Every row gives one point. To make a cloud, some directions were put in groups of two or more. Within a group, all points are equally far from the middle, so they leave a hole (a ring in 2 directions, a hollow ball in 3). The other directions are filled evenly. Then the cloud was stretched, turned, moved and blurred a little. Count the holes, and give their numbers of directions, smallest first.

Cloud, 13 rows:
[[ 45  11]
 [  9  41]
 [  0  43]
 [ 46 -10]
 [-41  27]
 [ 25  33]
 [-34  -8]
 [ 14  39]
 [ 44  12]
 [-42   4]
 [  7 -29]
 [ -5  43]
 [ 43  14]]
Holes: 1 (2)

Cloud, 14 rows:
[[  7   5]
 [-31 -30]
 [-58 -25]
 [  6 -28]
 [-28 -42]
 [-23 -56]
 [  4  45]
 [-56  27]
 [ -5  27]
 [  2  47]
 [ 27   6]
 [ 13  13]
 [-17  29]
 [-30 -20]]
Holes: 0

Cloud:
[[-19 -24 -29]
 [-46  30 -31]
 [ -9   5  34]
 [  9  12  15]
 [-10 -31  -9]
 [-33 -16  -7]
 [-37   0   7]
 [-14  -4 -40]
 [  1  31 -51]
 [-17   3 -31]
 [ 13  24   4]
 [  3  -8  -4]
 [-50  10 -25]
 [-38  -5  15]
 [-24 -15 -29]
 [-27   1  40]
 [ 47  -3   8]
 [ -3  33 -50]
 [-60 -24 -34]
 [-20 -13 -47]
 [-24 -36  16]]
Holes: 0

Cloud:
[[ 37 -30  15  27]
 [  6  13  14 -42]
 [ 13  18  -3 -47]
 [  1 -12 -46   5]
 [  1 -19  13  60]
 [ 24 -18  49  37]
 [ 17  25 -44 -22]
 [ 33  14 -21 -47]
 [ 32  35 -15  18]
 [ 42 -13 -14 -40]
 [  7  -4  19 -41]
 [  0  12 -46 -14]
 [ 41 -34  -3   9]
 [ 31 -41 -17 -11]
 [ 16 -33 -18  29]
 [-51  -9  24  28]
 [-32 -31  45  16]
 [ 21 -15  -1 -45]
 [ 40 -26  22  26]
 [ 49  22 -26 -24]
 [  9  -9 -40  19]
 [ 56  -7  -5 -15]
 [ -9  16  13  60]
 [-21  24  26  56]
 [  0  19 -44 -22]
 [-35 -33  19   6]]
Holes: 2 (2, 2)

Cloud:
[[  8  40 -49  48   3  -7]
 [-14 -19 -17 -30 -10   1]
 [ 25  25  46  -2 -23  13]
 [ 25  13  -2  -1   5  49]
 [ 28   9  13  16  32 -29]
 [ 24 -19  54 -23  -7   4]
 [-19 -28  41 -11  -5  32]
 [  4  16 -33  58 -37  16]
 [ 13  10 -41  31 -39  20]
 [ 47  32  16  18 -22  24]
 [-23  10 -17  18 -40  47]
 [-11  12  23 -22  47   1]
 [-27  41  -9  -4 -15 -21]
 [ 17  10  27   0 -46  -4]
 [  8 -19   3 -18  14  37]
 [ 25  -7   3   8   5  52]
 [-37  24  -4 -31   9 -17]
 [  2 -15 -37   0 -11   7]
 [ 35 -17  23 -18 -10 -15]
 [ 23 -10  11 -26 -15 -25]
 [  1 -18 -10  15  14  46]
 [-24 -19 -17   6  -2 -12]
 [ 49 -12   7  32  -1  18]
 [  8  -9  51  34 -22  17]
 [ 22  34  16  60  10  29]
 [-24  42 -16  -5 -21  24]
 [ 13  37 -46  -1  16 -22]
 [  1  46   3  29 -16 -23]
 [ 17 -12  21  23  39  18]
 [-22 -13  28 -38  -6  24]
 [-26 -16  37   5 -18  42]
 [-16  11 -46  27  24   7]
 [ 14  -1 -23 -27  -8 -18]
 [ -6   2  12  40 -39  -5]
 [-29  33 -29  49  -2  35]
 [ -3  14  49  34   6  13]
 [ 10  -4 -35 -18 -11  -2]
 [-32  35  -7 -13  -8 -24]
 [  7   8   5  50 -46   8]
 [ 26  50 -21  52  -4  -8]
 [ 40 -21  25   0  10  26]
 [ 17 -25  54 -22  -2  15]
 [-19 -25 -21  -9  -4   8]
 [-16  -9 -38  20  12   6]
 [ 37  30  15  11  -4  41]
 [  7  31 -41  -7  21 -28]
 [-14 -15  51  20  -2  29]
 [-21  13  -3  41 -31  -8]
 [  3  -9  39  11  38   4]
 [  5   3  23  17  10 -35]
 [  1   3   7 -33 -23 -28]
 [-13 -13  49  23 -12  38]]
Holes: 3 (2, 2, 2)

Cloud, 75 rows:
[[ 35 -13  -8  24   8  12 -19  -9]
 [-29  -5 -35 -16 -17  30  16  -3]
 [-11   2  18  51  20  12   2  -6]
 [ 26  11 -22   9  10 -17 -23 -16]
 [-16 -41  -4   3  24 -33  17  -3]
 [ -7 -29  -7 -10  -2  30  30 -24]
 [ -1  26  17  13 -22  -6 -32  13]
 [-23  51   4  -9   8  -3 -11   3]
 [ -1 -28 -14   1   9 -13 -23 -19]
 [-10  -7  -9  17  13  -1 -12  35]
 [ 18  39 -31  17 -25  -2 -18  -1]
 [-10 -36 -16 -18 -17  12  12  28]
 [ 25  37   1  -4  21   6   3  10]
 [ -9  33 -48  14 -11  26  25 -10]
 [-26 -14 -28  -2   8   7  23  11]
 [ 10 -29 -21  44   6  -7  -5 -19]
 [-16  13  22   8   8  15  14  32]
 [-12 -21   3 -26  -2  16  12  27]
 [ 12  -5  12  -5 -27 -27   0 -21]
 [  5 -33  -3 -23   5  19  28 -21]
 [ 12  -8  10 -12 -27  -1   6   4]
 [ 11   3   6  -8 -27 -14 -26  -7]
 [ 29  38 -10  -6  19  -6   5  11]
 [-10  26   4   8  10  32 -21 -19]
 [-14 -60   4  -5  25 -20   7  -4]
 [-17 -10  -7  38  18 -21   0  15]
 [-16  14 -28  28   7   9 -18  -7]
 [-27 -39 -19  20  19  13 -11 -12]
 [  3 -26 -16  17  20 -18 -11  -6]
 [-13  -4 -16 -26 -14  57  12  -4]
 [-26   3  -8 -24   9  16  13  -6]
 [  3 -33  19  14  -8 -23 -17 -15]
 [ 10 -43  -1 -12 -21  24  -9 -13]
 [ 28 -10 -17   6  17   0 -22  12]
 [-18  -5 -20  -2 -20  45  -5 -40]
 [ 41 -43  11   4 -13  11 -13  -6]
 [ 10   3 -36 -26   2  14   9  21]
 [  7  -7  -3  54  18 -14  -2  10]
 [ 15   1   2  15 -19  20  -4 -16]
 [-17 -27  13  26   4  18 -16 -10]
 [  2 -25 -16  27  22   1  -7  15]
 [-21  -8  -5   6   1  40 -30  -2]
 [  5  25 -22  18 -14 -21 -22 -11]
 [-10  -9  -7  17 -12  49 -12 -31]
 [-25  -9  14   6  23 -30  15 -25]
 [-43  -2 -19  -6  -4  26  24   7]
 [ 18 -12  -3 -39  11  15  19 -22]
 [-27 -19  -4   2 -13  -6  25  24]
 [ -7 -18 -13  -8  -6  11 -21 -50]
 [ 19 -37  -3 -16   0  16 -22 -54]
 [ -3  15 -19  49  -6  14 -20  24]
 [ -3  10   5  11 -34   1 -30  32]
 [ 18  -4  -3  19  27  21  -5   1]
 [ 28 -43   0  30   0  15  -4 -23]
 [ -5 -37 -16 -20 -18 -13  13 -38]
 [ 33  19 -20  15 -14  44 -28  10]
 [-11   0   9  16   1 -37 -17 -23]
 [  2  -9 -22 -18   9 -37  25  -9]
 [ 39 -25 -26   6 -18   6 -11   7]
 [ 16 -35 -11  18  34   2  15   2]
 [ 34 -27 -19 -20  -7 -26  17  24]
 [-12  32  -2  29 -15  20  -6 -39]
 [  3  10   7 -21  10  -6 -27 -11]
 [  2  16  24  13  15   2  16  26]
 [-10   4  -2   6  19  41 -14 -31]
 [ -1 -19  21  -1  14 -44 -10   2]
 [ 10  -4 -35  10 -19  -8  12 -12]
 [-10 -17 -23  19  25  18   6  22]
 [ -2  17 -21  60 -17   5   7   1]
 [ -6 -12 -21   2  16  -2 -18  -9]
 [  5  41   9  28  19  16  -4   8]
 [-24 -33   2  29   6 -17  -9 -23]
 [ 49   9   4  24  -2 -24 -20  -1]
 [-25   6 -21  50 -15   3 -11   4]
 [ -5 -20  27  -8   5 -19  18  29]]
Holes: 2 (2, 2)

Cloud:
[[ 35 -30   0  24  -2  15  11 -28]
 [-16   5 -11  36   2   9  54  16]
 [ 16 -28  34  -6 -27 -20  23 -41]
 [  5  21   0  60 -28   7 -10  11]
 [  9 -20 -24  16  -8 -34  27 -21]
 [-22 -27  14  -9 -35 -59 -12 -14]
 [ 23 -21  29  -7 -13 -22  41 -25]
 [  0  -1 -10  27   7 -17  31   6]
 [ -1  33   8  14   6   9  41   9]
 [ -7 -14 -15  29  -1  -2   6   3]
 [  7 -11 -21 -15  -8  18   8  12]
 [ 12 -19  -1   3 -26 -20 -13  21]
 [ -4   5  13   4 -25 -14  12   9]
 [ -7   0  12 -17 -17 -28  -1   3]
 [  2  12 -40  -4 -15  17  38 -10]
 [-19  26   1 -14 -36  12   1  15]
 [-10  -9 -18   6   7 -22  35  15]
 [ 14  23 -32   6  10  30  23  -3]
 [ -6  -4  -9  18  -8  40  11  -2]
 [ -8 -21  30  25 -25   9  -5   8]
 [ 56  -4  13  33 -20  -8 -13 -12]
 [-22  23  -6  18 -29 -25  -7  20]
 [ 43  -6  20   0  22 -12 -24  -1]
 [ 35 -21  -8  -6  -9 -17  29  27]
 [-32 -10  -8   6 -32  -7   6 -13]
 [ -8  14 -26  29  11  21  16  34]
 [ -2 -24  36 -15 -32 -40  -8 -25]
 [ 26  -9 -17 -33 -27  -1  53  -7]
 [ 27  -9 -12   4 -28 -12 -23  -4]
 [ -3   5   5   6 -12  -3 -13  43]
 [ 13  13  13  -1   2  43   7   3]
 [-27 -15  -5  28  -8 -27 -37  -2]
 [-32 -16 -13   2 -14 -10   0 -30]
 [-20  -3  -9 -18 -24   0  39   8]
 [-12  14   1  30  19  21 -17  28]
 [ 16  27  -4  25  19 -33  15  15]
 [ 16 -20   7  10   0   0  49  22]
 [ 44 -14   6   0 -12 -10  49 -41]
 [ -2 -29  -2  28 -36 -20  -4 -20]
 [ 49  12   1   7   0  11  34  48]
 [ -7 -45 -13 -20 -16 -16  23 -59]
 [ -7  -6 -22  10 -12  -1  49 -23]
 [ 30   9   7  10 -11  57   1  -1]
 [ -2  46  -9   0  -3  -8   3  30]
 [ -6   8  -9   2  25 -22  21 -12]
 [-14 -39   1  -2 -19  -1   3 -14]
 [ 19 -24   1  -3  26   2   4  -8]
 [ -1  30   0  30   9 -30  -2  34]
 [ 25   3 -22  35   6  20  18  10]
 [ 27  -6   2  -5  -4   2  10 -15]
 [-19 -19 -30  -4   2   5  17  -5]
 [-15  -6  17  41 -24  -6  -2  12]
 [-29 -12  17 -14 -21 -45 -11  -9]
 [-13   8 -19  37   5  36  20   4]
 [-14  -6 -16  25   1 -20 -14 -22]
 [ 22   5  -5  30  20  -2 -37  -2]
 [ -6   9  -2  33  -3  36  19  -6]
 [ -6  -1  -2  26 -45   7   1  10]
 [  6   7  -3  11 -27   3   5 -44]
 [-17  -2   6   0  25   9  13 -13]
 [-18 -33 -12   3 -25   6  -7  -8]
 [  1 -15  37  25   8 -23 -16   0]
 [ -1  17  -6  22   7  -8  -2   2]
 [ -4  28 -18   6  -5  -4   8 -24]
 [ 21   2   1  20 -33   9   1  -5]
 [ -7  24  17   4  29  22  22  15]
 [ -9 -30 -24   7 -27  13   9   9]
 [-21  -7   5  30  -5  22 -21  10]
 [ 17  -9  10 -29 -44 -47   3 -20]
 [ 42   5   0  18 -25  33   4 -10]
 [  4   2 -18   9 -35  -5 -10 -10]
 [-15  15   2   7   9  -2 -19 -31]
 [ 20 -17  35  25 -20 -35   1  13]
 [ -6  -3  14   5  24   6  34  18]
 [  6   9  11 -17 -28 -30  -8  15]
 [  0  -2 -22  20 -28 -33  -2  -2]
 [ 52   2   9  31 -10   5 -11  23]
 [ -2  -9 -17  34   5  14  -8   1]
 [ 25  21 -12   9 -10  -7  15  -4]
 [ 16 -37 -41  13 -15  -7  36  -6]
 [ 21 -11  21   9 -42   3  30  -5]
 [ -2  26 -37  36  11  35   0  33]
 [ 12  -3 -17   7 -27  17  -4 -16]]
Holes: 0
